Rows are points. Each copy is the shape, with its points in the same order, turned, moved and blurred by noise. Some copies are also mirrored. Which?

Shape:
[[ 28  29]
 [ 29 -66]
 [ 30 -39]
 [ 40  21]
 [ 31 -64]
 [ 38  23]
 [-58  24]
 [ -7  28]]
Copy 1 (8 x 2):
[[-31   2]
 [ 47 -57]
 [ 27 -32]
 [-31 -23]
 [ 45 -47]
 [-35  -9]
 [ 17  67]
 [-12  26]]
Copy 1 is: mirrored
Copy 2:
[[  0  40]
 [ 78 -28]
 [ 54  -9]
 [ 12  37]
 [ 74 -24]
 [ 16  36]
 [-51 -34]
 [-25   7]]
Copy 2 is: only turned
Copy 3:
[[ -3 -26]
 [ 72  21]
 [ 56  10]
 [ 10 -35]
 [ 64  23]
 [ 16 -32]
 [-47  45]
 [-21   2]]
Copy 3 is: mirrored

Shape (8 x 3):
[[-51  31 -32]
 [ 63  26  20]
 [-72 -40 -19]
 [ 56 -10 -29]
 [-47   2 -14]
 [-64 -34  55]
 [ -3  15  -5]
 [ 39 -20 -14]]
Copy 1, 8 rows:
[[ 11 -65  25]
 [ 30  13 -72]
 [-47 -33  54]
 [-30 -15 -70]
 [ -7 -39  26]
 [ -3  28  68]
 [  8 -26 -14]
 [-31  -8 -53]]
Copy 1 is: mirrored
Copy 2, 8 rows:
[[-51 -25  -3]
 [ 30  41  59]
 [ -2 -63 -45]
 [ 25  -3  60]
 [-25 -27 -19]
 [ 25  11 -84]
 [ -6   8   3]
 [ 33  -9  41]]
Copy 2 is: mirrored

Shape (11 x 6):
[[-42 -15  -1 -25  27 -25]
 [ 19 -15   7 -17 -20 -15]
 [ 22  -4 -59 -22  -4 -22]
 [-42 -12   7  30  24   0]
 [ 13 -15   4 -11   3 -21]
 [-10  -1   8 -21 -32  -1]
 [ 21 -16   5  21  19  95]
 [ 15  32   9 -16  21  18]
 [ 19 -10 -18 -10  13 -19]
 [ 16   5 -19  15  27 -25]
 [-88  13   8 -20 -22  54]]
Copy 1, 11 rows:
[[ 38 -24 -22  17   1  15]
 [-21 -10 -13  26 -32 -18]
 [ -5 -20 -34  61  14 -46]
 [ 10 -10 -11 -32  28  10]
 [ -7  -3 -23  21 -23 -19]
 [-18 -21  12  39 -14   3]
 [-24  82  27   4  30 -17]
 [-23  28 -28  40   1  26]
 [ -2  -6 -41  30  -6 -32]
 [-19  -2 -50  15  14 -18]
 [ 12 -21  65  17  35  51]]
Copy 1 is: only turned
Copy 2, 11 rows:
[[ 17 -28 -15  50  10 -23]
 [-27   7 -11   5   7 -34]
 [-10   5 -75  -1  -3 -35]
 [ 36   2  12  19  26  13]
 [-28   0 -11  12  10 -18]
 [ -5  25  10  14 -15 -45]
 [ 36 -14  27 -85  23 -20]
 [ -4 -17  -2 -22 -30  -4]
 [-19  -9 -38  -3   7 -17]
 [-12  -7 -45  -3   8  19]
 [ 85  15  42  19 -21 -51]]
Copy 2 is: only turned
Copy 3, 11 rows:
[[-15  34  13   8  41  -6]
 [ 42  -6  -5   4  11  -7]
 [ 35  49 -13  16 -27 -18]
 [-42  -5  11  16  12  20]
 [ 31   7   8   4  11   4]
 [ 16 -13 -17  -1  19 -29]
 [-16 -22 -59 -49 -25  60]
 [  6   3   5 -51 -12  -4]
 [ 27  24   6   3  -6   5]
 [ 10  21  28   7 -24  11]
 [-69 -18 -54 -22  41 -40]]
Copy 3 is: only turned
Copy 4 (11 x 6):
[[ 12  38  21  20 -47  11]
 [-22   5   4  -3   7 -21]
 [-42   6 -44   6 -19  -1]
 [ 60   3   2  18 -25   9]
 [-16   8  13  19  -1  -6]
 [ -1  15  12 -14  -7 -29]
 [ 68  31 -44 -10  69  -3]
 [  7  17   0 -29  19  30]
 [-17   7 -18  12   0  11]
 [  6 -16 -21  23  -2  31]
 [ 74  44  12 -66 -41 -23]]
Copy 4 is: mirrored

Shape (14 x 8):
[[-16 -29 -31  40 -13 -20 -38 -21]
 [-15  56  -3  -9 -39  41  -8   7]
 [-17 -40  25  -1  11  -6  47 -80]
 [-17 -53   8  -8  27  34  23 -49]
 [ 34 -50   2  18 -29  18 -11 -10]
 [  1 -50   6  -2  -8 -13 -10  27]
 [-39  14 -27   2 -24 -37 -44  26]
 [ 38 -25  31 -40  -9   3 -33  24]
 [ 36 -67 -37  64  34   4 -37 -10]
 [ -2 -24  27  18  -5  -7 -39 -16]
 [ 15  11  56  -3  35 -12 -80   5]
 [ 54 -21 -16 -60 -18   6  10   6]
 [ 14 -51 -25  71  39 -18  -6  24]
 [ 52 -32  63  -3 -24  26   5 -12]]
Copy 1, 14 rows:
[[-39   4 -46   6 -24  17  22  -1]
 [ -6 -62  31  -5 -28 -51   7  12]
 [  9  32   4  72  24  10 -37 -30]
 [ 23  14  22  52  -3  30   2 -43]
 [  7 -35 -22   5  24  42  15  -2]
 [ 35   3 -26   7 -10  28  27  30]
 [-23   4 -29  -6 -49 -31  38  48]
 [ 56 -30 -16   9  27  -7  58  23]
 [ -5   9 -59 -28  -1  65  35 -51]
 [ 13 -19 -49  30  -8  -3  22  -4]
 [ 51 -24 -70  17 -12 -52  63 -21]
 [ 26  -6  33 -10  57   2  46  27]
 [ 19  26 -60 -44 -26  49   4 -23]
 [ 58 -53 -19  28  47   9  -3  -4]]
Copy 1 is: mirrored
Copy 2:
[[-33  -7 -45 -24 -40  34   7  11]
 [-10  38  40  27  12  35  17 -15]
 [ 67   1 -50 -31 -18  61 -49 -34]
 [ 35   6 -66 -10  23  63 -41 -15]
 [ 16 -35 -30  -8   4  67  19  28]
 [ 21 -11 -48  -6   6   9  20  37]
 [-30  35 -15   0 -36 -18  22  24]
 [ 40 -13 -22  53   4  25  17  53]
 [-44 -73 -77 -13  -1  47 -15  25]
 [ 11 -13 -47  20 -30  37  20   0]
 [  7 -21 -47  95 -38   4  12   1]
 [ 42  -4  10  15  21  40 -27  73]
 [-29 -69 -66 -29   8  -3  -5   6]
 [ 68 -44 -13  29  12  65  24   7]]
Copy 2 is: mirrored
